Each row is a point. Each copy is the shape, with its points in the same order, stretched, turned, moved and blurred by noise. Say if it was mirrored as well.
(in the rows, 128 means zero)

Shape (7 x 2):
[[125 134]
 [108  80]
 [123 170]
 [ 85 201]
 [133 114]
 [123 121]
 [113 120]]
Copy 1:
[[133 121]
 [106  76]
 [160 145]
 [206 135]
 [117 114]
 [126 118]
 [133 103]]
Copy 1 is: mirrored
Copy 2, 7 rows:
[[127 128]
 [140 175]
 [106 102]
 [ 54  97]
 [148 137]
 [137 136]
 [124 144]]
Copy 2 is: mirrored
Copy 3 (7 x 2):
[[101 142]
 [102  86]
 [ 90 168]
 [ 52 185]
 [114 130]
 [104 125]
 [ 97 118]]
Copy 3 is: only turned
Copy 4 (7 x 2):
[[122 132]
 [156  94]
 [ 94 148]
 [ 52 132]
 [144 128]
 [133 127]
 [128 117]]
Copy 4 is: only turned

Shape:
[[139 132 149]
 [108 193 124]
 [167 155 123]
 [142 146 162]
 [139 179 121]
 [137 146  99]
 [154 114  99]
 [135  76  89]]
Copy 1 (8 x 3):
[[ 99 139 142]
 [ 96 173  67]
 [134 178 145]
 [ 97 149 151]
 [115 176 102]
 [137 156 108]
 [155 146 135]
 [169  99 134]]
Copy 1 is: only turned
Copy 2 (8 x 3):
[[134 125 149]
 [ 80 167 178]
 [155 164 170]
 [126 113 175]
 [114 172 176]
 [130 180 142]
 [165 165 117]
 [158 158  65]]
Copy 2 is: only turned
Copy 3:
[[134 127 145]
 [165  76 123]
 [151 128 101]
 [151 130 153]
 [160 100 108]
 [122 100  97]
 [102 121  93]
 [ 60 116 103]]
Copy 3 is: mirrored
Copy 4, 8 rows:
[[141 130 129]
 [123  67 137]
 [162 106  94]
 [154 122 139]
 [144  82 115]
 [121 104  96]
 [124 132  80]
 [ 89 160  79]]
Copy 4 is: mirrored

Shape (12 x 6):
[[127 132  55 129  56 108]
 [113 125 116 142 159 133]
 [108 107 143 145 152 140]
 [138 142 131 137 147 130]
 [ 61 120 139  37 134 108]
 [ 76 127  99  96 134 134]
 [142 128 145 139 148 107]
 [130 113  66 126 162 110]
 [145 141 141 142 135 125]
 [139 141 144 121  96 210]
 [145  80 146  96 123 115]
 [139 139 140 115 160 109]]
Copy 1:
[[131 151 105 152  53 164]
 [130 160 131 115 147 107]
 [120 137 141 111 168 116]
 [142 152 141 124 135  94]
 [ 56 128  51 162 134  63]
 [ 96 166  79 146 133 107]
 [137 129 154 104 131  85]
 [141 183  85  88 107 118]
 [153 136 160 121 128  98]
 [184 104 130 179 160 136]
 [137  83 116 106 125 106]
 [137 140 129 111 127  72]]
Copy 1 is: mirrored
Copy 2:
[[137 155  66 206  84 120]
 [106 106  99 123 160 127]
 [ 94 120 114 110 153 136]
 [129 118 136 134 160 137]
 [154 126  64  33  82  79]
 [134 130  50  97 126 110]
 [114 105 155 125 143 126]
 [118  70  74 156 132 112]
 [117 120 145 137 149 144]
 [161 158 103 120 150 217]
 [115  87 129 115  82 142]
 [131  94 149 112 144 117]]
Copy 2 is: only turned
Copy 3, 12 rows:
[[187 114 134 150  70 194]
 [132 126 104 131 136 105]
 [108 118 104 131 148 114]
 [134 124 136 112 135 107]
 [115 123  66  51  90 191]
 [142 141  71 115  93 168]
 [129 100 136 106 139  99]
 [189 106  91 136 134 123]
 [133 117 139 110 133 105]
 [124 194 149 123 150 168]
 [129  88 124  88 164 148]
 [134 112 123  86 132 102]]
Copy 3 is: only turned

Shape:
[[ 84  92 123 156 181 132 125 127]
 [127 121 140 133 185  77 131 133]
 [ 70 180  91  92 126 126 122  91]
 [114 176 112  66 128 158 146  88]
 [115 163 109 148 140 136 149 118]
 [151 135 105 108 124 119  74 119]
 [157 114 125 151 130 126 119  94]
 [126 176  88 107 101  98  90 175]
 [145  92  75 110 116 108 101 145]
 [159 171  96 143 184 116 152  96]
 [144 123 128  79 143 128 148 111]
 [ 80 146 147 105 147 154 115 164]
 [ 88 110  97  66 119 117 125 120]]
Copy 1 (13 x 8):
[[119 124  93 212 168 129 124  81]
 [111 156 143 163 164 112  81  98]
 [148 174  56  94 138 137 172 126]
 [156 132  95  60 139 143 177 121]
 [174 150 120 154 140 123 145 127]
 [122 127  99 109  86 115  88 118]
 [137 127 148 154  97 105 123  94]
 [135 155  80 118 108 116  82 188]
 [102 103  88 141 110  75  93 135]
 [205 157 142 125 149  92 108  91]
 [115 112 131  94 149 115 134 111]
 [117 128  83 153 162 180 122 142]
 [ 83 122  64 106 147 114 153 130]]
Copy 1 is: only turned
Copy 2, 13 rows:
[[142 142 122 139 188 145 188 123]
 [151 160 109 152 179  99 131 135]
 [ 94 148 153  87 182 172 101  72]
 [110 155 156  71 137 123 112  61]
 [119 144 134 145 131 151 130  98]
 [170 108 137  95 144 127  97 137]
 [163  87 106 135 129 120 129 108]
 [119 147 151  99 133 143  77 178]
 [163 120  95  81 134 128 119 177]
 [170 166 111 168 120 143 106  82]
 [140 152 119  83 138  82 129 107]
 [104 160 187  95 170 117 165 135]
 [107 148 120  46 179 119 127 127]]
Copy 2 is: only turned

Shape, 15 rows:
[[142 133  96 118 122  84 134 131 104]
 [132 133  94  92 129 153 131 105 139]
 [137  88 114 109 163  38 151 148 109]
 [122 140 104  97 136  96 134  96  98]
 [149  79 121 144 125 140 137 119 110]
 [103  52 150 147 123 150 130 191 119]
 [ 97 116 213  81 110 156 146 101 134]
 [133 131 105 109 124 129  27 125 133]
 [145 130  98 139 136 144 142 125 136]
 [142  94 182 138 111 146 148 156 137]
 [119 126 115  70 128 156  85 191 136]
 [124 122 102 148 159 145 110 101 126]
 [153 136 154 154 203 114  76 103 121]
 [133 110 130 150 203 158 152 142  69]
 [ 87 138  98 154 112 155 134 100 137]]
Copy 1:
[[123 126 100 152  78  93 138 130 111]
 [107  86  97 114 130 134 126 143 110]
 [141 109 115 191  86  57 148  98 124]
 [117 125 114 135 101 105 126 111  87]
 [119  94 148 109 132 101 146 171 139]
 [ 99  61 190 153 118 112 111 182 167]
 [112  95 205  98 132 191  87 104 123]
 [ 87 116  98  83  90  93  64 129 140]
 [116 109  96 137 137 120 145 176 135]
 [137  94 175 130 124 148 120 160 168]
 [105  60 108 146  88 130  60 151 131]
 [ 96 120 112 120 159 102 122 167 130]
 [134 153 117 118 172  85  89 141 152]
 [134  97 160 167 186  98 111 211 111]
 [ 65 126 123 128 139 141 140 166 126]]
Copy 1 is: mirrored
Copy 2:
[[123 172  86 124 137 107 164 107 106]
 [107 142 110 106 130 116 120 100 157]
 [116 177  71 103 181  61 182 148  90]
 [ 88 159  95 129 132  91 156  99 120]
 [140 122 106  99 178 116 138 112  93]
 [154  83 101  95 173 144 164 176  89]
 [119  83 174 102 123  89 176 124 144]
 [101 138 128 130  70 122  80 135  94]
 [140 144 103 121 157 126 123 112 140]
 [177 102 138  98 163 126 171 144 112]
 [109 148 125  92 100 160 132 163 127]
 [104 124 108 141 152 112 100 125 124]
 [101 143 157 168 155  79  83 158  90]
 [ 93 136 123 142 228 134 138 148 101]
 [128  94  96 159 128 130 131 107 148]]
Copy 2 is: only turned

Shape (18 x 12):
[[123 155 150 164 101 112 147 106 117 168 176 100]
 [139 105 128 164 132 151 105 117 128  97 142  93]
 [133 146 123 167 120 125 170 183 118 114 146  99]
 [133 113 112 158 152 113  90 181 166 110 124 122]
 [126 100 155  79  83 173 131 140 118 112 176 149]
 [113 176 100  96  93 124 144 164 145 175 143 126]
 [166 101 120  75 154 148 151 133 149 147 184 148]
 [179 121 160 153 156 123  91 126  93 173 115 115]
 [160 103 142 122  85 143 123 150 129 107 106 100]
 [113 145 108 110 138 134 169 171 106 116  94 157]
 [114 179 144 103 133 127 163 137 114 173 160 165]
 [104 174 169  84  91 156 154 158 162 108 144  91]
 [158 119 161  97 111 103 125 100 117 133 165 121]
 [187 107 152 108 133 123 151 133 107 134  95 150]
 [167 172 154 157 146  92 129 137 166 119 115 155]
 [172 167  89 135  92 116 105 153  88 168 120 178]
 [161 163 124 148 126 109  89 141 108 117 136 120]
 [128 119 167  97 157 114  88 171 168 111 119 114]]
Copy 1:
[[ 91 159 147 156 144 110 160  94 100 205 171 112]
 [148 130 146 168 111 119 100 109 164 126 180  86]
 [148 148 163 185 109 162 162 174 131 171 155 108]
 [153 132 125 160  93 108 104 198 156 121 175 130]
 [154 108 150 113 122 191  95  91 123 168 180 168]
 [113 164  99  92 118 161 164 164 108 178 152 155]
 [182 162 153  82 107 116  94 101  86 144 153 176]
 [131 127 134 171  89  92  66 111 115 162  95 108]
 [155 106 158 128 125 165  98 148 174 147 131 106]
 [168 128 103 160 130 171 141 175 120 138 109 155]
 [123 170 103 148 138 146 132 132  62 192 138 179]
 [100 182 152 119 166 208 114 155 140 168 175 141]
 [137 119 153 106 158 116  98 109  84 176 154 120]
 [181 118 150 140 136 132  86 138 122 158  71 140]
 [170 167 101 155 158  93  90 198 121 188 135 127]
 [167 102  45 127  87 137 129 144 119 215 101 122]
 [144 124  96 151 114 128  95 155 127 172 150  79]
 [124 146 141 133 133 127  52 200 139 119 165 151]]
Copy 1 is: mirrored
Copy 2, 18 rows:
[[126 119 172 164  98  96 138  86 120 117 158 170]
 [175 108 152 139 121 118 107 104 158 117 110 101]
 [140 141 150 151  92 121 134 173 150 162 161 143]
 [172 136 134 110 149 105 104 147 174 180 107 122]
 [107  94 120  71 123 148  99 113 177  97 171 154]
 [117 169 125  96 104 145 132 115 129 187 173 170]
 [162 131 102  86 177 128 135 120 158  99 199 143]
 [179  60 163 126 157 119 146 116  87 153 138 139]
 [141 102 175  90 109 150 144 127 164 156 134 115]
 [112 155 105 100 120 173 152 185 127 159 136 156]
 [100 140 118 110 136 132 132 139  92 121 182 197]
 [ 67 154 165 105 129 155  96 133 151 139 176 127]
 [120 100 155  99 138  99 153  98 124  96 164 126]
 [145  94 162  81 151 152 185 155 113 129 154 144]
 [147 146 191  95 154  92 142 169 104 129 135 159]
 [181 113 129  58  83 131 150 141  82 177 150 191]
 [166 115 145 103 109  99 125 136  97 150 135 118]
 [114 120 140  93 195 119 103 142 155 163 129 102]]
Copy 2 is: only turned
Copy 3 (18 x 12):
[[122 157 205 182 143  92 115 119 120 140 136 118]
 [125  96 109 162 134 119 112 117 113 144 175 114]
 [169 121 172 158 122 125 134 142 120  90 163 105]
 [147 111  95 142  95 139  86 156 151 102 149 144]
 [114 135 173  89 133 196 108 119  63 160 156  89]
 [144 222 162 117 121 138 132 149 114 108 125 125]
 [165 151 158  96 124 159 106 161 119 212 142 112]
 [153 106 128 164 141  69  89 146  87 156  90 152]
 [143 111 122 121 110 140 125  81  83 126 138 107]
 [155 132 133 102 150 160 173 170 118  98 117 131]
 [142 184 196 120 175 146 124 171 119 136 102 132]
 [137 183 155 118 161 175 104  95 119 109 140  42]
 [119 129 173 102 146 108  91 102 113 178 133 116]
 [171  98 141 107 139 128 136 116  95 162  94 140]
 [175 123 143 143 165 128  87 112 166 116 117 172]
 [161 170 153 111 133 108 130 152  63 108 126 220]
 [147 132 131 128 150  90  90 135 111 108 157 161]
 [134 120  98 106 127 145  61 139 151 120 111  94]]
Copy 3 is: only turned

Shape, 18 rows:
[[155 109  94 137 136 139 138 104 142 147 105  84]
 [114 184 137 121 159 117 126 175 157 142 122 152]
 [121 166 164 122 147 108 105 160  79 130 143 136]
 [122 114 151 146 174 111 131 134  79 152 130 140]
 [153 136 158  91 150 153 162 129 123 162 135  88]
 [126 172 168 155 136  97  99 171 123 148 173  97]
 [169 111  98  99 157 137 132 116 115 144 144 155]
 [104 144 122 126 165 141 152 125 132 110 155  84]
 [116 166 116  94 130 171  93  92  91  94 176 117]
 [ 86 188 143 114  88 121  86 131  88 134 104  84]
 [169 142 121 129  89 181 151 174 116 104 116 132]
 [116 144  97  99 172 149 161 173 161 153 144 114]
 [ 88 118 157 104  94 150  85  94 115 128 152  86]
 [130 144 139 138 102 117  87 100 114  92 171 132]
 [157 142 148  92 117 154 152 125 109  93 120 166]
 [100 171 132 149 169 185 113 111 133 127 115 105]
 [131 185 123 166  96 177 174 132 163 149 135 169]
 [132 126 134 152  96 180 113 159 106 124 135 122]]
Copy 1:
[[ 96 137  97  96 169 161 138 145 145 144 154 167]
 [166 166 125 142 115 147 179 137  79 160 123  74]
 [141 109 173 166 143 125 128 132  98 126 103  91]
 [ 98  86 166 137 147 151 132 125  95 140 127  93]
 [149 100 127 124 167 145 129 157 153 189 165 114]
 [162 135 190 176 137 159 119 139 101 144 111 125]
 [108  95 123 119 183 136 175 100 102 151 171 126]
 [154 126 140  83 132 145 117 151  90 114 171 120]
 [169 125 144  88 203 108 112 104 120  85 152 123]
 [163 168 157 108 128 105  95 157 161 120  58 116]
 [172  95  53 132 159 150 136 123 119 113 130 123]
 [169 131 117  91 113 157 183 166  62 158 171 117]
 [156 124 173  94 158 129 101 109 208  80 126 142]
 [136 133 154 136 167 131  97  76 137  77 138 135]
 [150  98  80 130 163 113 135  95 132 125 154  84]
 [154 165 119  75 191 175 131 163 116 112 139  82]
 [206 160  60  95 130 199 145  86  88 174 120  76]
 [166  92 109 129 165 163 126 121 129  90 111 129]]
Copy 1 is: only turned
Copy 2:
[[ 84 160 157 104  83 157 166 110 140 111 104 151]
 [171 106 113 141 141  61 127 124  88 154  70 155]
 [183 130  67 137 129  68  89 184 125 111 120 140]
 [180 147 117 135  80  91 115 136 106  94 160 125]
 [113 108  95 110  58 134 135 136 162 122  80 132]
 [196 151  91  87 126  63 118 177 167  86  67 146]
 [116 105 132 147  76  89 148 153 120 157 153 110]
 [140 130 131 118 106 130 176 114 164 114 115 179]
 [122 110  77 122 150 128 171 219 144 128 142 169]
 [117 147  60 105 191 137 109 170 145  77  76 166]
 [ 81 116 109 129  87  97  83 155 145 149 116 203]
 [112  78 152 157  72  81 174  99 141 154  79 165]
 [136 132 119 101 159 171 154 198 171  80 119 146]
 [160 154 106  89 174 106 140 196 151 116 150 148]
 [114  98  87 134 118 113  92 155 117 173 155 157]
 [137 150 125 105 134 152 180 149  79 108  96 206]
 [111  87 131  59 122  74 142 128  88 135  99 197]
 [114 135 131 114  99 104 110 182 139 104 125 193]]
Copy 2 is: only turned
Copy 3, 18 rows:
[[ 97 106 112 107 110 122 150 116  68 143 152 120]
 [158 161 129 138 153 147 130  84 134 115 137 170]
 [158 152 121 145 131 130 116 122 156 104 137 108]
 [108 157  91 125 119 148 125 141 143 107 175  98]
 [119 125  74  82 123  91 116  75 122 155 178 140]
 [190 152  93 154 151 133 146 133 115  96 124 127]
 [124  93 115 105 135 140 114 164 130 144 165 119]
 [129 144  84 134  92 155 160  99 123 142 148 134]
 [161  88 138 140  73 147 136 138 166 132  87 113]
 [155 155 151 149  89 106 123  65 119 137  84  96]
 [159 141 144 104 110  74 132 112 114 132 177 174]
 [145 153  87  99 131 162 142 105 122 148 175 166]
 [149 139 140 119  87 102 139 113 158 147  51  92]
 [159 110 147 173 121 120 152 168 142 112  74 107]
 [120 126 150 121 125  74 115 102 162 149 148 150]
 [119 145 120 114  76 154 158  74 131  94 121 156]
 [138 155 109 134 119 110 117 118  98 120 141 218]
 [169 157 140 106  99 111 137 133 132 114 137 146]]
Copy 3 is: mirrored

Shape:
[[159 109 136 166 150 136 142  93 153  75 107 156]
 [154 116 107 151 125 123  90 130  92 163 121  90]
 [139 152 126 137 136 113  60 135  95 134 191  80]
 [162  83 152 156 138 109 157  97 136 108 132 151]
 [141 119 131 161 169 112 154 167 100  75 150 155]
 [162  98 121 129 124 176 104 101 139 126 129 157]
 [155 124  97 124 101 149 118  87  72 128 141  70]
 [ 95 133  96 130 108  95  92 154  96 149 159  92]
 [152 149 128 116  97  90  93 143 108 143 171  99]
 [148 138 112 110 139 146 126  98  90 157 135 120]
 [130  76 141 113 113 154  95  83 114 119 126 116]
 [148  95 176 138 153 140 156 126 138  97 124 154]
 [120 159 124 108 171  85  71 126 128 129 157  92]
 [167  60 101 123 131 159 136  57 146 122 148 141]
 [108 164 158 194 167 100 137 133 109 113 170 146]
 [148 104 131 142 136 169 153 105 164 115 135 110]
 [140 105 150 171 174 109 141 166  98 126 155 121]]
Copy 1:
[[138  96 157 148 169 147 120 154 111 102 152  94]
 [111 165 143 190 128 108 125 153 104 181 147 104]
 [139 193 140 151  72 122  88 168  93 193 116  81]
 [ 93 121 150 129 179 120 109 130 128 115 171  86]
 [150 146 150  91 153 109 126 189 120 101 173 132]
 [125 121 173 155 146 157 116 112  98 154 155 118]
 [103 145 129 168  87 101 146 148  80 155 178  79]
 [138 164  89 137 100  96 107 135 112 195 120 117]
 [125 158 146 145  83  84  93 129 120 177 118  90]
 [112 169 145 152 122 104 155 119  92 151 142  92]
 [ 79 106 131 132 143 139 110 110  65 157 155  98]
 [ 99 125 158 106 170 130 112 144 106  88 159 122]
 [145 165 123 131  99 125 121 164 100 186  60  72]
 [ 85  98 150 139 164 170 141 100 121 159 184  73]
 [177 204 120 133 148 108  78 147 125 105 132  92]
 [115 126 130 156 132 169 131 135 120 118 151 107]
 [112 191 139 120 157 112 101 179 126 125 165 120]]
Copy 1 is: only turned
Copy 2 (17 x 12):
[[146 149 119  56 158 119 110 150 189  84  99 101]
 [174 122 110 178 152 122 146 129 117 126 125 106]
 [173 104 123 199 164 129 129  66 126 120 188 101]
 [144 124 129  74 143 101 146 139 160  82  91  95]
 [124  98  69 119 170  74 124 130 171  77 130 147]
 [183 139 115  91 128 176 143 122 173 116 112 129]
 [167 128 128 176 176 193 138  76 131 114  78 103]
 [132 109  89 182 152 134 144  91  63 136 166 128]
 [132 126 111 181 117 122 155  62  96 135 156  92]
 [152 135 143 134 174 160 162  95 149 149 106 138]
 [184 105 134 107 130 178 133 105 138 135  93 112]
 [143 109 134  84 135  89 130 139 175 102 105 121]
 [121 116 122 156 161 116 124 122 129 162 196  93]
 [185 120 139  67 149 211 174 135 173  91  90 116]
 [129 125 143 121 189  47 119  93 146  91 170 122]
 [160 127 164 110 142 169 126 137 160  76 114 110]
 [148  87 118 156 162  59 144 141 150  90 132 138]]
Copy 2 is: mirrored
